Each row of a before or after table is a point. One or more steps were done to the points. Then noise was added and the rows were shuffled. The steps act on columns, c1 being the first. What was done? A step turns or swaps two columns, mirrors them in a line or flattens them onto one, adds a multiple of one to another, or multiplies or shifts one. Angles are multiples of 10 degrees, from the lower column toward the higher: turns from -170 to 170, lines from 10 to 170 but not 90. Use the fewest steps. Two steps may share a column if one is a turn and the other turns, adds or multiplies; they go together, in the order done. Otherwise the lowest column goes first.
In the rows, zero is written as 128.

Before (14 x 3):
[[110 136 105]
 [150 138 121]
 [111 119 127]
 [114  81 139]
 [152 139 123]
 [108 131 130]
 [157 106  94]
 [118 140 130]
 [136 137 133]
 [109 133  88]
 [138 124 122]
 [114 130 126]
 [115 138 131]
 [116 119 140]]
After (14 x 3):
[[138 111 135]
 [136 110   9]
 [143 124 162]
 [125 139 112]
 [177 148 161]
 [118 129 141]
 [126 162  28]
 [128 112 137]
 [149 119 124]
 [133 108  60]
 [137 113 121]
 [102 139 112]
 [126 115 133]
 [106 137 105]]
Steps: turn c1 and c2 by 130 degrees; multiply c3 by 3

Before (13 x 6):
[[177 117 101 126  97 135]
 [130 121 125 163 106 117]
 [127 123  35 157 110 121]
 [127 161 126 156 112 117]
 [134 114 121  88 137 123]
 [164 118 121 158 133 134]
 [126 126 123 163 100 127]
 [183 116 126  89  94 133]
 [152 149  81 127 122 123]
 [143 149 126 135  97 121]
 [128 102  94 164  94 191]
 [147 149 121 111 129 144]
 [146 146  92 113 130 163]]
After:
[[180 102  84 146 103 192]
 [118 164 125 143 128 123]
 [144 115 125  63 125 148]
 [120 146 126 119 127 129]
 [110 146  79 106 117 155]
 [184 118 119 120 122 134]
 [155 123   6 149 127 125]
 [122 149  68 108 131 124]
 [106 150 117 101 125 144]
 [159 120 121 144 127 122]
 [118 111 121  98 133 121]
 [156 127 122 153 127 138]
 [169 115  95  91 121 141]]
Steps: turn c1 and c4 by -50 degrees; add -1 times c2 to c1; multiply c3 by 1.3; flatten c5 and c6 onto the line at 110 degrees

Before, 8 rows:
[[163 142 116 107 100 118 132  19]
 [168 137 119  91 138 112 101 160]
 [123 135 120  67 138 110  94 126]
 [164 143 135 135 118 149  86 139]
 [134 104 117 134 106 123 135 147]
 [162 146 104  77 105 169 117 112]
 [134 155 128 131 125 108 131 130]
 [146 142 114 131 178 116  94 147]]
After, 8 rows:
[[110 136 132 107 103  70 152 130]
 [232 188  64 118 154 105 145 191]
 [225 161 142 161 136  82 156 144]
 [147 149 130 111 141 133 129 110]
 [181 141 153 115  70 129 120 111]
 [251 128 151 112 104  91 139 107]
 [233 138 137 142 105 130 166 105]
 [153 105 150 121 150 134 137 132]]
Steps: multiply c1 by 3; turn c3 and c8 by -140 degrees; turn c2 and c8 by -30 degrees; swap c4 and c6; turn c5 and c7 by -140 degrees

Before, 9 rows:
[[132 173 143 142  73 165  71 141 166 137 155]
 [111  73  98  71 101 135 120  73 145 117   7]
 [104 124 141 115 132 161  97  98 133  92 115]
 [ 82  89  57 112 106 168 175  86 152  98  27]
 [ 95 120 111  79 124 124 112 105 167 148 116]
 [132 111 100  70  90 152 128  60 138 110 107]
 [ 75 152 140 162  61 139  74 132 104 176 172]
 [128  98 152  82 105 131 163  97 142 135  80]
 [109 162 127 136  81  95 103 110 139 115 128]]
After, 9 rows:
[[ 75 124 153 159  60 132  73 131 153  85  82]
 [ 80 183  67 109 105  59 170  84 107 153 205]
 [132 147 102  70  92 102 131  61 120 143 139]
 [111 136  69  70  97  81 122  72 119 134 240]
 [134 126 178 141  75 100  71 143 114 110  88]
 [127  91 110  83 104 102 164  99 126 118 175]
 [108 139 160 140  81 164 104 108 119 137 146]
 [101 113 127 114 132  90  97  97 114 160 125]
 [ 99 139 111  83 126 131 112 107 126 100 140]]
Steps: turn c2 and c3 by 70 degrees; turn c6 and c11 by -160 degrees; multiply c9 by 0.4; turn c9 and c10 by -160 degrees

Before, 12 rows:
[[154 146 128 170 150 137 137 122 143 119 137 144 115 121]
 [152 126 136 130 153 121 107 129 142 127 144 146 118 123]
 [131 116 131 121 137 118 140 128 117 108 141 124 107 134]
 [162 121 144 123 111 144 136 120 136 114 126 153 118 118]
 [128 142 126 121 131 125 128 146 139 101 124 151 126 117]
 [153 136 162 119 148 129 110 121 142 108 149 145 134 176]
 [144 120 130 193  68 147 110 122 137 127 134 141 128 133]
 [135 119 125 120 126 147 143 118 142 132 130 151 135 127]
 [142 121 127 134 140 136 142 122  48 119 156 145 128 120]
 [131 151 171 121 133 131 120 131 138 123 155 137 120 121]
 [137 150 130 130 123  88 144 171 139 131 136 131 116 125]
 [131 123 189 130 145  50 137 114 106 118 150 115 146 119]]
After, 12 rows:
[[153 127 126 129 127 123 111 130 142 128 135 146 117 122]
 [153 146 122 174 129 134 155 136 144 119 129 143 123 121]
 [128 150 132 130 121 131 117 124 138 124 148 136  85 125]
 [145 120 129 220 118 148 145 134 138 129 152 141 127 132]
 [130 123 141   9 123  51 135 142 105 118 144 115  78 118]
 [143 119 130 137 119 135 145 132  47 117 147 145 129 121]
 [136 117 129 143 125 144 138 137 144 133 128 151 132 126]
 [129 143 127 117 129 127 122 107 138 102 125 152 131 117]
 [152 134 132 131 125 130 106 136 141 107 140 146 100 174]
 [130 116 120 101 122 119 134 127 118 106 140 121 119 136]
 [139 151 126  61 125  86 142  84 139 127 137 131 122 126]
 [164 119 128 144 126 144 134 137 135 113 131 150 108 117]]
Steps: turn c3 and c13 by -70 degrees; multiply c3 by 0.4; turn c4 and c7 by 30 degrees; add 1.5 times c6 to c4; flatten c5 and c11 onto the line at 110 degrees; multiply c8 by -1
